Rows are points. To make a cloud, some directions were put in groups of two or more. Within a group, all points are equally far from the middle, so they leave a hole (a ring in 2 directions, a hollow ball in 3). The other directions are filled evenly. Then the cloud was stretched, turned, moved and blurred a little. How many holes are there, and how many directions does each take, smallest first?
In the rows, 128 means zero.

Cloud (14 x 2):
[[132 138]
 [ 90  97]
 [ 73 121]
 [ 74 117]
 [152 126]
 [139 134]
 [ 76 113]
 [159 119]
 [ 86 101]
 [ 97 144]
 [ 82 105]
 [ 91 143]
 [113  86]
 [ 73 127]]
Holes: 1 (2)

Cloud (20 x 3):
[[150  78  96]
 [144 181 141]
 [151 161 187]
 [143 122 171]
 [148 145 188]
 [140 178 172]
 [177  91 145]
 [172 162 153]
 [124 142 140]
 [124 101 115]
 [158 135 152]
 [130 162 125]
 [124 134 105]
 [110 132 169]
 [118 154 150]
 [147  69  72]
 [159 114 118]
 [105  92 125]
 [115 185 170]
 [176 116 124]]
Holes: 0

Cloud (31 x 4):
[[151 172 160 146]
 [104 178 134 111]
 [156 173 135  99]
 [100 122 146 186]
 [135 166 101  79]
 [111 147 173 119]
 [110  93 157 148]
 [127 143 100  66]
 [ 79 122 114  88]
 [ 87  93 144 168]
 [ 96 156 101 130]
 [ 73 105 123 161]
 [112 139 172 116]
 [113 114  76 116]
 [105 151 163 106]
 [143 186 130 101]
 [110 132 131  73]
 [135 137 135  76]
 [ 88 101  88  87]
 [137 154 162 172]
 [155 157 133  92]
 [ 99  75 115 139]
 [127 141 109  64]
 [ 78 117 109  88]
 [112 129 179 159]
 [123 118  95 150]
 [ 82  83  94 114]
 [150 145 144 161]
 [148 179 125  93]
 [ 69  89 110 134]
 [110 167 165 117]]
Holes: 2 (2, 2)

Cloud (28 x 4):
[[ 92 151 163 140]
 [171 144 121 102]
 [131 152 188  94]
 [164 108 168 128]
 [103 171  76 131]
 [149 158 155 172]
 [167 173  96 141]
 [150 101  77 107]
 [139  82 134 113]
 [118 161 157 164]
 [ 97  99 129  94]
 [118  86 126  98]
 [130 190  90 139]
 [164 101 152 139]
 [109 142 107  74]
 [146 110  76 149]
 [123  86 140 103]
 [112 104  97  82]
 [172 146 139 102]
 [ 94 142  98 146]
 [152 128  98  88]
 [100 161  74 135]
 [108 147 193 108]
 [128  91  95  92]
 [126 149 192  97]
 [179 135 163 147]
 [143  97  83  99]
 [ 99  98 137  97]]
Holes: 2 (2, 2)

Cloud (57 x 6):
[[173 116 161 154 170 137]
 [ 73 168  87 124 144 135]
 [134 169 128 168 110 137]
 [141 154 124 145 146  88]
 [179 153  65 147  93 144]
 [143 163 126  97 100  92]
 [150 118 130 150 155  93]
 [ 97  99 186 143 159  95]
 [ 84 179 113 129 152 169]
 [133 143  99 120 157 129]
 [190 122 166 141 157 108]
 [170 125 159 145 140 169]
 [ 75 161 106 127 103 101]
 [ 47 125 102 131 149  95]
 [186 154  79 137 106 134]
 [122 130 127 114 131  62]
 [167 134  64 134 123 111]
 [148 120  63 120 134 121]
 [156 141  65 144 112 165]
 [112 165 103 134  94  50]
 [148 157 116 136 132  69]
 [181 135 119 170 138 163]
 [153 134  78 131 114 132]
 [114 135  76 134 152  58]
 [142 110 151 138 107  97]
 [ 87 186 176 153 122 162]
 [118  95  77 115 149 126]
 [175 158  73 121 125  71]
 [179 106  99 175 138 170]
 [112 129 138 127 156  66]
 [149 127  97 130 155 142]
 [ 94 152 141 113 147 107]
 [146 147 144 145 111 170]
 [108 162 136 172 159 116]
 [ 75 147 167 113 134  80]
 [120 175 200 160 108 121]
 [ 65 143 132 123 143 104]
 [ 74 152 104 151 139 109]
 [108 150 195 141 106 153]
 [172 120 153 157  92 121]
 [120 127 151  97 137 106]
 [ 72 156 120 138 116 138]
 [139  98 152 127 191 162]
 [ 57 157 118 148 165 130]
 [103 115 145 101 162  80]
 [ 66 140 188 141 125 105]
 [112 154 163 147 151 118]
 [134 176 100 109 127 130]
 [122 156 118  92  95 100]
 [113 133 120 104 157  27]
 [139 180 137 137 105  75]
 [121 121 123  79 134  54]
 [133 108 135 101 107  88]
 [ 99 176  92 128 115 113]
 [163  88 178 112 136 127]
 [141  85 136 129 133  93]
 [149 133 153 140 150  65]]
Holes: 0

Cloud (53 x 6):
[[159 155 150 143  95 111]
 [ 85 129 104 145 163 117]
 [144 105 164 115 113 152]
 [179 118 126 173  75 104]
 [119 142 132 101 186 100]
 [ 63  99 101 159 116 135]
 [144 116  67 127 120 118]
 [ 73 134  88 133 141 159]
 [186 158 156 102 148 127]
 [ 83 113  51 154 122 129]
 [209 110 148 119 113  77]
 [133 135 152 132 155  96]
 [ 99  93  97 155 143 122]
 [205 115 126  85 133 112]
 [ 76  66  62 149 141 114]
 [ 79 114  96 147 149 125]
 [ 79  65  82 155 156  99]
 [155 113  76 118 140 143]
 [158 100 156  90 153 116]
 [100 150 168 166 151 152]
 [ 87 120 142 135 132 117]
 [ 77 123 159 168 128 151]
 [143 113  65 140 117 117]
 [116 129 105 116 103 109]
 [133 120 146 108  93 150]
 [ 95 111  67 117 102 128]
 [ 96 143 106 154 129 114]
 [189 109 148  91 138  99]
 [ 54 125 135 129 172 153]
 [155  91 106  94 130 141]
 [ 62 109 111 158 154 147]
 [190 108 135 106 130 104]
 [104 142 154 156 133  82]
 [139  88 107 117 130 132]
 [ 89 125  44 119 112 112]
 [ 73 130 149 183 174 124]
 [ 57 124 107 138 144 145]
 [132 141  84 146 110  60]
 [163  88 149 163  79 104]
 [ 94 114  52 144 150 136]
 [161 124 150 108 125 104]
 [161 108 119 192 115  98]
 [ 47 121 138 181 152 158]
 [129 117 130 178  91 134]
 [129 101  95 165 112 139]
 [146  90  96 144 141 153]
 [102 178 145 165 130 161]
 [ 86 137 167 133 146 119]
 [157 148  96 120 120 159]
 [185 130  98 103 110 137]
 [115 165 112 160 123 138]
 [119  99 127  90 179  93]
 [161  43 121 121 136  98]]
Holes: 0

Cloud (72 x 8):
[[117 125 130 143  74  98 167  81]
 [169 152 167 144 159 119 131 142]
 [ 93 115 146 133  69 127 126 149]
 [155 169 120 140 160 202 131 165]
 [139 172 139  91 182 112 129 166]
 [137 160 114 154 165 179 147 148]
 [148 197 122  86 155 106 185  83]
 [119 104 102 107  76 117 140 124]
 [133 191 170 179 123 159 148 136]
 [187 152 133 102 143 128 172 130]
 [126 172 150 173 108 103 110 121]
 [117 110 127  75 135  71 165 109]
 [187 167 135  83 170 128 159 126]
 [113 166 150 120 158 178 140 136]
 [153 140 108 123 191  86 122 100]
 [146 108 120 111 124 114  91 121]
 [138 142 104 177  92 147 106 128]
 [176 154  92  56 178 128 132 113]
 [180 148 164 149 136 107 125 122]
 [145 177 161 135  97 154  91 149]
 [153 156 147 128 103  96  94 133]
 [104 143 136 143 106 143  86 138]
 [115 144 103 168 114 161 108 174]
 [125 141 202 159 123 122 163  95]
 [129 158 160 164 108 160 138 171]
 [157 133  96  93 135 111 185 103]
 [ 92 160 106 112 167 149 151 110]
 [120  91 125 128  77  81 146 117]
 [128 107 125  83  98  86 133 134]
 [179 174 112 105 168 105 173 130]
 [153 110 103 128 165  89 103 150]
 [111 135 126 114  92  51 145 109]
 [154 120  99 126 146  86 120 157]
 [160 172  99 145  99  92 131 117]
 [111 155 155 176 121 163 116 175]
 [115 128 118 130  47 109 140 121]
 [176 121 116 111 115  95 172 104]
 [ 97 157 141 122 122 111 132  89]
 [149 135 113 173  96 156 121 153]
 [112 184 148 117 118 147 182 112]
 [ 94 129 168 182  52  99 136 123]
 [119  94 141 134  98 111 144 110]
 [ 93 156 154 117 148 115 126  97]
 [ 89 117  89 140 119 103 124 155]
 [134 151 133 157  56 117 116  91]
 [168 164  95 122 169  97 137 149]
 [156 131  63  53 156 121 100 145]
 [167 213 138 149 151 139 131 128]
 [141 134 107  89 163  65 180  87]
 [123 157  83 114 121  96 113 125]
 [106 139  66  89 146 129 128 172]
 [138 217 132 108 143 132 167 118]
 [151 161  70  47 193 133 125 158]
 [143 178 138  92 205 121 133 161]
 [123 171 146 182  79 118 131 126]
 [ 95 182 137 100 165 110 135 117]
 [139 148  57  60 151 115 162 110]
 [117 120 123 146 104  92 138 160]
 [135 181  88 115 187 135 168 155]
 [166 179 122  92 194 139 122 168]
 [130 157 138 179  72  94 149 103]
 [113 174 159 122  94 147 131 108]
 [179 185 129  81 186 142 138 144]
 [123 117  87 135  99  94 152 101]
 [171 131 139 145 108 131 115 168]
 [166 140 109 133 180 104 102 154]
 [155 168  94 145 138  92 143 124]
 [167 138 131 128 150 103 160 143]
 [121 108  88 100 102 151 106 173]
 [173 189 123  95 199 110 161 109]
 [ 92 180 125 115 186 129 183 136]
 [135 174 158 114 106 177 115 139]]
Holes: 2 (3, 3)
